Each row is a point. The points of each table are mixes of a few directions, plus a little noise. Count the directions of each table, and those that both share. Where both have some left over, give the other angles between the two spaces (their principal angles), to ten degrees, smallest first.
In the rows, zero is written as 128.

First (5 x 2):
[[190 110]
 [122 130]
 [ 85 141]
 [182 111]
 [ 61 148]]
Second, 5 rows:
[[120 130]
 [103 135]
 [183 111]
 [184 110]
 [ 49 152]]
Directions: first 1, second 1, shared 1

First, 8 rows:
[[106 151 137 156 135 146]
 [163 131 192 165 149 135]
 [152 112 151  44 150  78]
 [ 81  83 125 100  60 148]
 [139 167  70 124 168 107]
 [ 84  97 134 121  73 153]
 [ 79 194  99 189 153 160]
 [221  91 120 123 134 100]]
Second (7 x 6):
[[134 148  67  97 158 103]
 [153 102 106 150  68 132]
 [171 142 122  89 150  77]
 [123  94 208 133 101 146]
 [ 74 188 182 139 222 148]
 [172 105 100 152  62 121]
 [ 70 115 114 135 132 170]]
Directions: first 4, second 4, shared 3; angles 40

First:
[[127 166 124 168 160 153  67 153 192 192 155]
 [128 116 129 116 119 121 146 120 110 109 121]
 [127 130 128 131 129 129 124 130 132 132 131]
 [128  92 133  92  98 106 184 104  70  68 104]
 [129  77 134  77  85  96 208  96  45  44  92]
 [127 171 122 172 164 156  60 156 200 201 158]
 [129  69 135  67  78  90 222  89  30  29  86]
 [128 132 128 132 131 131 121 132 135 135 131]
 [127 166 123 168 161 152  66 154 192 193 156]
 [128 116 130 116 118 120 148 120 108 107 120]
 [127 171 124 171 163 156  61 156 200 199 157]]
Second:
[[108 117 145 159 142 142 128 111 161 135 142]
 [ 92  89 169 153 134 134 161  97 146 114 139]
 [ 94 102 189 134 138 120 147 138 140 150 145]
 [108 135 111 215 162 181  95  77 219 140 155]
 [171 160 114  42 101  81 118 204  49 144 103]
 [157 129 128  42  92  78 155 176  36 111  98]
 [126 119 129 125 123 126 141 118 120 114 124]
 [121 124  84 198 142 176 120  51 185  93 134]
 [127 144 101 178 148 162  97 101 182 137 141]
 [180 150 110  12  83  65 141 205  10 119  87]
 [123 139 128 152 143 142 106 130 160 151 141]]
Directions: first 1, second 3, shared 1

First, 8 rows:
[[128 147 114  74 151 107 124 148 135 160  79 115  93 105  97 163  85 122]
 [130 123 152 193  92 120 156 134  94  86 177 134 155 136 142 107 177 121]
 [114  60 103  66 137 202  23   7 212 163 125 136 172 165 127  39  98 175]
 [135 154 133 174 141 126 171 175 107 110 144 139 115 133 171 166 155 115]
 [130 138 144 148 104  96 154 150  94 110 137 120 127 113 107 134 141 114]
 [133 148 135 162 130 117 164 165 105 112 140 132 119 126 148 155 148 115]
 [135 172 125 135 154 102 175 197 105 131 106 126  87 111 141 196 123 107]
 [118  82 117  73 117 154  57  47 172 152 117 122 156 136  92  63  99 155]]
Second, 11 rows:
[[ 49 104 115 128 100 157 128 110 157 183 103  79 144 178 127 158 118 144]
 [124 137 145 125 130  98 104 154 139 134 124 116 167 109 136 134 159 124]
 [154 130  90 128 129 145 131  87 116  84 116 143 103 130 110 121 113 105]
 [103  91 132 152 117 104 176 155 162 167  90  95 104 101 140 119 107 120]
 [ 85  87 109 149 109 136 177 123 161 166  86  89  95 131 132 132  87 120]
 [145 115 150 137 129  67 131 158 134 128 114 133 127  81 117  86 177 132]
 [130  76  64 145 109 152 188  50 122 104  80 136  28 146  77  78  96 122]
 [150 126 158 119 132 110 123 129  90 129 164 174 105 135  99  76 177 179]
 [226 166 145 130 169 126 149 157  91  66 174 189  96  76 154 118  88 103]
 [132 210 135  87 147 178  23 121 104  94 190 137 237 176 154 210 141 119]
 [109 165 166 110 136 134  78 165 129 151 167 118 202 144 159 175 144 141]]
Directions: first 3, second 5, shared 0; angles 50, 60, 70
